Each row of a before or after table is a point. One or more steps were done to the points. Then noise was added and the rows were shuffled. The steps act on how far a point lies along the listed directions, d1 being the first. Write out the steps. A step turns or swaps two directions, mirrors them in a line or flattens them onto one, adds a multiple of one to another, or multiplies one. Angles are multiples of 10 degrees, from the lower direction toward the higher: turns from -170 to 170, lines from 10 to 170 but not 90. Use the fewest steps. Two steps may share a direction if one is a turn and the other turns, adds or multiplies; they go together, in the order done. Otherwise the lowest direction goes first.
(in the rows, 128 means zero)

Directions:
(1): [117 198 149]
(2): [133 150  57]
(3): [ 55 119 120]
Before (13 x 3)
[[ 71 195 155]
 [110  90  84]
 [ 63  58 147]
 [136 145 132]
 [ 72 118  96]
 [169 180 165]
 [ 43 130 154]
 [135 122  67]
 [ 81 152 158]
 [ 98 101 166]
 [ 90  47 166]
 [160 113 107]
 [129  54 196]]
After (13 x 3)
[[112  67 146]
 [ 90  97  83]
 [172 139  46]
 [100 151  41]
 [131 153  69]
 [ 81  90 132]
 [ 41 157  92]
 [ 74 213 151]
 [132 113 166]
 [198 155 141]
 [145 128 130]
 [ 98 171 104]
 [ 47 180 121]]
Steps: turn d1 and d3 by -50 degrees; turn d1 and d2 by 110 degrees

Directions:
(1): [ 81  94 134 114 146  56 132 153 210]
(2): [ 78 178  79  49 136 151  92 159 122]
Before (8 x 9)
[[ 76  87 149 153 163  20 143 133 226]
 [ 90  89 110 120 123  89 144 178 188]
 [130  60 157 168 115  26 148 135 217]
 [166  76 196 202 112 122 171  95 126]
 [ 63 184  88   7 163 151  90 174 120]
 [148 116 126 154 105 148 142 100  85]
 [ 94 143 129 100 114 162 122 123 102]
 [177  55 162 206 112 135 160  87 112]]
After (8 x 9)
[[139  65 154 173 118  34 149 127 222]
 [116 121 118 124 117 141 122 113 107]
 [ 96 144 140 113 113 165 123 117 101]
 [113  83 172 185 155  41 160 112 204]
 [112  86 173 138 123  97 147 128 160]
 [136 168 124  74 149 187 112 124  73]
 [131  74 133 156 117 110 160 158 155]
 [125  82 130 142 120 110 146 133 149]]
Steps: flatten d1 and d2 onto the line at 140 degrees

Directions:
(1): [ 92  39 130 129 176 186 161 134 118  60  93 158 193 154  85 137 135  70]
(2): [186 131 153 145 216  88 146 144 151 133  58 106 120 113 165 135 234 125]
(3): [ 91 164 182 185 152 132 219  65  83 171 113 176 132 127 100 155 118 186]
(4): [145 167 147  97  72 121  90 112  48 154 114 210 155 130 131 123 195  53]
(5): [185 108 155 200 126 168  85  79  76  97  95 101  82 121 183 172  68  89]
Before (13 x 18)
[[160 130  79  80 123  76  70 192 230 120 178  36  75 103 155 122  54 203]
 [105  42  97 111 190 123 158 176 221 107 131  83 147 131  70  92 140 156]
 [196 164 136 162  73 107  55  86  68 174 132 118  75 109 182 150 128  82]
 [192 154 133 110 101  82  76 155 148 147 141 107 121 125 191 100 173  99]
 [157  92 135 161 157 146 120 106 134 110 121  89  84 145 159 132 103 120]
 [168 194 128  85 108  86  45 147 111 162 132 109 110 135 174  98 185 114]
 [170 184 156 153  83  92 114 113  69 177 101 149 130 127 154 135 141 127]
 [148 150 124  86 125 108  63 127 140 132 146 129  87 102 153 110 147 121]
 [ 70 123 162 142 217 110 233 115 157 141 117 128 135 137  89  95 134 231]
 [108 114 164 125 189 127 197 108 139 131  92 122 160 127  99 164 188 145]
 [185  83 104 157 220 118 133 166 197  96  96  19  78 100 135 130 105 152]
 [138 170  97  99  75 125  94 124 152 156 217 113  98 105 132  95  87 191]
 [139 106 141 141 145 161 157 119 152 131 110 124 127 112 157 156 140 128]]
After (13 x 18)
[[158  77 124 192 241 143 185 131 171  99  78  50 101 111 114 151 100 167]
 [146 128 136 138 125 146 144 121 153 150 117 116 106 113 158 161 134 143]
 [194  78 131 142 152 145  60 118  85  92  76 122 143 130 171 153 182   4]
 [128 165 106  94 150  71 122 166 206 157 172  64  75 118 153  67 129 224]
 [151 106 156 176 168 141 137  94 128 125 116  99  92 151 148 138 106 124]
 [132  82 141 102 186 144 114 124 122  95 100 157 147 114 121 129 176  90]
 [155  70 160 128 186 123 141 144 126  83  83 148 189 148 143 123 208  55]
 [110  12 120 105 246 156 169 184 208  40  92  87 171 128  89 150 104 140]
 [131 167 132  98 121  94 131 121 159 174 141  86 111 107 139 149 165 174]
 [196 130 133 127 103 100  64 166 102 123  72 122 155 130 164 123 181  56]
 [140  60  95  84 158 166 107 160 167  66 148 129 169 135 113  99 145 117]
 [ 68 104 128 148 167 117 226 128 184 150 149 112 122 122  51 104 109 216]
 [140  92 145  97 205 138 104 158 106  90  50 146 183 167 137 114 239  48]]
Steps: add -0.7 times d1 to d2; turn d1 and d3 by 120 degrees

Directions:
(1): [192 143 151 122 136 113 145 153 169  98 184  70 100 116 124 182 120  89
 154  87 159 117  88 205 132 134 171 219 126 170 184  85 155 157 162  62
 109 180 132 108 126 126 162 205  30  68  80  98]
(2): [ 58 198 126 162  90  91 119 140  63 179 140 153 100 137  97 166  93 170
 136 249 158 171 134  87 215 139 118 160 109 195 170  89  96 164 117  76
 208 131 131 107  66 154 170 138 135 119 117 145]
Before (12 x 48)
[[122 115 142 114 124 135 135 132 140 130 132 116 137 121 122 136 141 119
  133 105 128 124 129 143 102 118 133 132 119 128 133 126 133 128 132 134
  113 129 135 129 123 116 126 129 132 138 136 128]
 [104 136 135 126 121 121 120 141  95 143 115 142 116 136 122 136 120 142
  118 181 135 137 143 115 159 134 133 126 116 139 131 130 106 143 117 116
  160 128 134 129 108 134 144 129 128 115 123 135]
 [139 131 132 124 131 124 136 134 127 122 137 121 117 117 122 129 128 119
  147 115 144 131 123 145 124 127 125 135 127 123 135 123 127 129 128 112
  125 127 114 137 128 126 140 127 112 134 124 126]
 [108 106 112 127 134 138 113 109 108 148  91 152 137 138 147  87 135 146
  116 140 104 135 153  96 112 119 100  90 140 110  89 164 114 115 109 164
  123 106 124 144 138 121  87  83 184 170 146 139]
 [111 146 136 152 113 114 124 123 113 142 141 131 117 122 118 142 108 145
  130 170 145 138 129 131 152 135 129 141 127 152 145 107 120 142 127 116
  153 129 119 111 100 147 145 138 115 130 123 136]
 [170 132 134 123 132 117 145 148 153 106 166  91 119 124 137 149 125 106
  142  95 145 112 103 173 127 131 160 185 126 153 167 101 157 140 142 100
  103 152 141 109 129 120 141 182  63  91  97 112]
 [108 129 122 132 129 118 124 122 120 139 116 140 139 134 127 108 136 145
  116 125 114 133 142 101 127 121 110 106 138 133 119 139 113 120 120 146
  137 129 126 136 125 135 128 108 154 126 126 143]
 [151  92 124 112 132 152 124 121 146 127 104 126 153 135 153  91 145 127
  105  83 110 116 137 123  99 130 113  80 147 100  97 162 142 101 119 167
   88 100 118 146 161 113  96 104 169 143 158 131]
 [ 46 172 118 165  95 108 108 135  59 176 125 163 118 136 100 148 108 180
  124 249 138 167 145  73 190 125  95 129 116 170 153 107 100 148 105 113
  192 110 120 120  79 143 156 103 154 134 136 158]
 [132 129 121 129 142 129 119 141 141 134 158 108 122 137 116 148 124 122
  135 137 144 116 131 142 133 139 136 156 127 138 146 110 136 144 141 104
  125 136 124 117 120 144 150 140  97 113 116 118]
 [122 158 130 143 127 122 133 131 122 121 129 119 116 136 117 134 122 140
  136 138 145 133 115 136 152 128 138 149 122 152 153 106 141 144 136 115
  132 140 124 118 107 141 158 148 122 116 112 118]
 [127 133 118 114 115 123 125 129 125 135 126 128 114 135 133 139 124 133
  122 132 136 124 116 136 134 131 130 142 118 147 145 126 133 127 134 117
  130 134 135 116 120 122 131 130 112 116 111 124]]
After (12 x 48)
[[132 134 118 110 118 121 125 129 132 131 125 128 115 134 135 138 121 132
  125 127 137 122 117 138 133 130 133 143 122 144 146 126 136 131 138 121
  126 133 136 114 125 123 135 131 113 116 111 123]
 [ 63 180 127 166  90 104 112 143  70 171 140 146 107 135  96 168 102 174
  128 242 149 169 132  94 198 124 107 156 116 187 172  91 107 161 117  89
  192 123 120 109  74 140 165 129 127 117 120 153]
 [126 144 142 153 113 113 125 119 118 134 146 126 114 122 119 145 106 139
  130 159 151 132 122 141 150 135 134 150 132 152 150 102 121 142 128 112
  147 133 122 110 104 151 149 147 107 122 116 133]
 [101 134 123 131 131 120 124 121 115 140 121 143 135 136 123 114 130 145
  117 135 120 136 142  99 136 124 108 111 137 140 129 138 110 123 120 143
  146 129 128 130 119 131 132 114 152 121 122 147]
 [ 97 118 107 129 126 132 112 106  91 161  91 159 135 137 139  91 125 152
  116 160 107 145 154  87 129 118  97 100 135 124  97 158 109 122 101 156
  135 105 126 140 122 129  94  81 184 169 145 145]
 [110 140 134 124 121 120 120 144  99 136 120 136 110 135 122 144 118 140
  124 179 141 142 138 124 158 131 136 137 115 145 136 122 109 144 121 106
  159 129 136 128 109 137 146 136 113 110 116 130]
 [130 153 132 139 129 122 135 132 131 115 134 112 112 132 117 137 123 133
  142 123 143 128 117 147 148 129 143 155 125 146 154 106 144 149 142 115
  125 142 124 115 113 141 159 149 116 111 112 109]
 [140 126 132 127 129 126 132 135 132 120 137 119 122 121 128 128 129 119
  144 110 141 127 119 145 122 125 125 138 129 121 129 124 130 130 123 119
  119 124 114 139 127 124 142 126 115 139 125 128]
 [138 127 122 125 143 128 119 136 150 127 157 107 123 137 116 146 128 119
  136 122 142 111 134 144 121 140 140 154 128 137 143 114 138 142 142 110
  109 138 126 118 128 138 149 141  99 114 120 115]
 [182 120 135 118 141 127 142 145 167 100 158  91 125 127 150 140 135  96
  141  76 136 106 103 177 109 126 160 173 128 135 157 113 158 130 145 112
   87 146 137 115 143 113 128 177  70  94 104 109]
 [133 101 122 120 123 141 119 121 134 141  99 136 155 139 149  87 140 137
  103 105 111 124 143 109 105 131 110  69 144 105  95 160 134  99 115 168
  102  96 120 146 152 115 100  98 180 148 163 134]
 [120 117 140 117 126 140 137 127 138 130 127 118 142 121 119 135 140 121
  130 105 133 123 130 136 102 118 130 127 120 123 130 128 130 121 134 137
  112 124 134 134 126 116 125 130 138 140 138 130]]
Steps: turn d1 and d2 by -20 degrees
